Every row gives one point. Before rounding, the points of a table are all equally far from one centre. They may lie mostly on one side of it. Where is the centre, to within rounding?

Points (10 x 3):
[[ 0.05 -0.05  0.14]
 [-0.78  0.08 -0.16]
 [-0.23  0.14 -0.98]
 [ 0.22 -0.13  0.03]
 [-0.19  0.34 -0.79]
 [ 0.06 -0.77 -0.34]
 [-0.75  0.03 -0.06]
 [-0.07 -0.39  0.18]
 [ 0.13 -0.54 -0.01]
 [-0.74  0.19 -0.23]]
Centre: [-0.25 -0.20 -0.42]

Points (12 x 8):
[[ 0.48 -0.27 -0.07  0.51  0.09 -0.75 -0.20 -0.29]
 [-0.41 -0.21 -0.05  0.06  0.85 -0.67 -0.07 -0.09]
 [ 0.36 -0.26 -0.42 -0.14  0.13 -0.80  0.00  0.55]
 [ 0.06 -0.55  0.25  0.36  0.60 -0.55 -0.34  0.54]
 [ 0.35  0.02  0.63  0.32  0.45 -0.33 -0.37  0.22]
 [-0.27 -0.62 -0.10 -0.10  0.18 -0.57 -0.40  0.63]
 [ 0.28 -0.86  0.08 -0.16  0.56 -0.74  0.06  0.11]
 [-0.23 -0.42  0.36 -0.09  0.19 -0.90  0.26 -0.43]
 [-0.33 -0.39 -0.10 -0.61  0.55 -0.59  0.06  0.16]
 [-0.21 -0.24  0.25 -0.02  0.87 -0.79 -0.19 -0.11]
 [ 0.07 -0.17 -0.32  0.20  0.40 -0.10 -0.03 -0.53]
 [ 0.69 -0.44  0.35  0.04  0.31 -0.46  0.04  0.50]]
Centre: [ 0.03 -0.22  0.09  0.02  0.18 -0.44 -0.04  0.09]

Points, 16 rows:
[[ 0.60  0.65  0.74  0.61  0.27 -0.24 -0.37 -0.32 -0.04  0.10  0.11]
 [ 0.02  0.74  0.66  0.48  0.44 -0.43  0.13 -0.51 -0.12 -0.36  0.15]
 [ 0.58  0.75  0.05  0.83  0.08 -0.34  0.09  0.11 -0.22 -0.11 -0.13]
 [ 0.20  0.37  0.31  1.24  0.13 -0.16 -0.27 -0.09  0.06 -0.20 -0.03]
 [ 0.36  0.71  0.14  1.04  0.39 -0.17 -0.12 -0.01 -0.22 -0.10  0.16]
 [ 0.69  0.42 -0.11  0.79  0.08 -0.22 -0.24 -0.26  0.10 -0.24 -0.05]
 [ 0.07  0.25  0.04  1.02  0.00 -0.30 -0.30 -0.21 -0.01 -0.30 -0.56]
 [-0.02  0.76  0.28  0.26 -0.27 -0.46 -0.10 -0.02  0.27  0.17 -0.28]
 [ 0.36  1.07  0.15  0.28  0.29 -0.22 -0.21 -0.20 -0.14 -0.02 -0.51]
 [ 0.36  0.56  0.09  0.93  0.01 -0.30 -0.28 -0.16  0.13 -0.18  0.22]
 [ 0.44  0.37  0.58  0.83  0.02 -0.55 -0.44 -0.11 -0.23 -0.24 -0.13]
 [-0.08  0.41  0.36  0.48 -0.08 -0.10 -0.48 -0.07 -0.02 -0.84  0.24]
 [-0.19  0.62  0.11  0.69 -0.22 -0.11 -0.17 -0.53  0.00  0.13 -0.57]
 [ 0.02  0.74  0.52  1.04  0.04 -0.19 -0.38 -0.09 -0.33 -0.11 -0.30]
 [ 0.28  0.63  0.77  0.60  0.06 -0.51 -0.02 -0.49  0.08  0.07 -0.05]
 [ 0.34  0.46  0.58  0.92  0.38 -0.43 -0.26 -0.13  0.06 -0.22  0.19]]
Centre: [ 0.10  0.23  0.35  0.31  0.17  0.11 -0.02 -0.09 -0.17 -0.12 -0.15]
